Each row of a before or after table is a point. The points were changed in one or more steps. Then noise was added and the rows were shuffled. The steps act on how far a point lies along the listed directions, d1 being the first. Write out the steps. A step turns or swaps two directions, mirrors them in a line or flattens them onto one, adds a multiple of one to another, or multiplies one. Angles are multiples of 10 degrees, from the lower direction toward the higher: turns from -170 to 170, lines from 10 to 170 but not 90. Use the fewest steps. Two steps may share a direction if one is a turn and the other turns, adds or multiplies; they go together, in the order done. Otherwise the lowest direction goes first.

Directions:
(1): [-1.2 -4.1]
(2): [ 4.1 -1.2]
Before, 9 rows:
[[-2.6 -0.5]
 [-5.7  1.8]
 [ 0.0 -1.6]
 [ 0.1 -3.3]
 [-3.5 -2.9]
 [-4.3  2.9]
 [-3.1 -4.2]
 [ 0.6 -2.8]
 [ 4.1 -2.0]]
After (9 x 2):
[[ 4.4 -0.5]
 [-1.5  4.3]
 [ 2.0  2.1]
 [ 1.9  2.8]
 [ 0.8  1.3]
 [-1.9  1.9]
 [-0.5  5.0]
 [-5.1 -0.2]
 [-5.8  1.4]]
Steps: multiply d1 by -1

Directions:
(1): [-1.5 -3.2 -3.9  4.2 -1.3  2.5]
(2): [ 0.7  1.1 -2.7 -3.8  2.0  5.1]
(3): [-0.1  1.3  3.6  0.6 -4.7  4.0]
(4): [6.8 0.1 0.1 2.5 0.9 0.6]
(5): [-1.7 -1.1  3.8  2.3  4.9  2.3]
(6): [-1.3  6.2 -1.7  3.1  0.8 -0.1]
Before (12 x 6):
[[-7.0 -5.8  0.3  2.2  1.1  0.8]
 [ 3.3 -3.7  0.0 -4.2  2.2  2.7]
 [ 1.0 -5.1 -3.0  2.4  4.7  0.7]
 [ 2.3  1.7 -5.3 -1.3  0.2 -0.6]
 [-3.0  3.0  1.6 -4.6  7.1 -1.1]
 [-2.1  2.0 -4.3 -8.7 -0.3 -3.4]
 [ 1.1  7.1  3.6 -0.8 -1.9  1.7]
 [-5.2  0.1 -5.4 -1.7  2.3  0.4]
 [-0.2  1.4 -2.4 -5.3  1.0  1.6]
 [-2.4  1.0  0.3  3.2  0.8  2.9]
 [-2.0 -3.5  2.1 -1.1  3.7 -4.8]
 [ 3.2 -3.0 -0.4  0.7 -1.5  3.3]]
After, 12 rows:
[[-0.8  1.0  3.0 -3.6 -1.0 -3.7]
 [ 2.7 -0.3  0.5 -1.6  3.5 -0.6]
 [-1.5  0.2 -2.7 -2.7 -0.8  4.5]
 [ 2.3 -1.4 -0.3 -1.6  1.1  4.5]
 [-0.1  2.1  0.7 -1.6 -0.9  2.8]
 [-2.5  3.6  0.9 -5.3 -2.8  2.0]
 [ 3.5  2.1  5.6 -2.0 -0.1  1.8]
 [-0.8 -0.8  3.1  2.1 -4.7  0.7]
 [ 1.1  1.4  0.1 -0.7  2.4 -1.5]
 [-1.8 -0.2 -1.9  1.6 -3.7  6.3]
 [-1.1 -1.7 -5.6  3.4  2.3  0.3]
 [-5.5  0.2 -2.8 -2.8 -5.9  4.8]]
Steps: turn d1 and d3 by -170 degrees; flatten d4 and d5 onto the line at 30 degrees; multiply d6 by 0.4
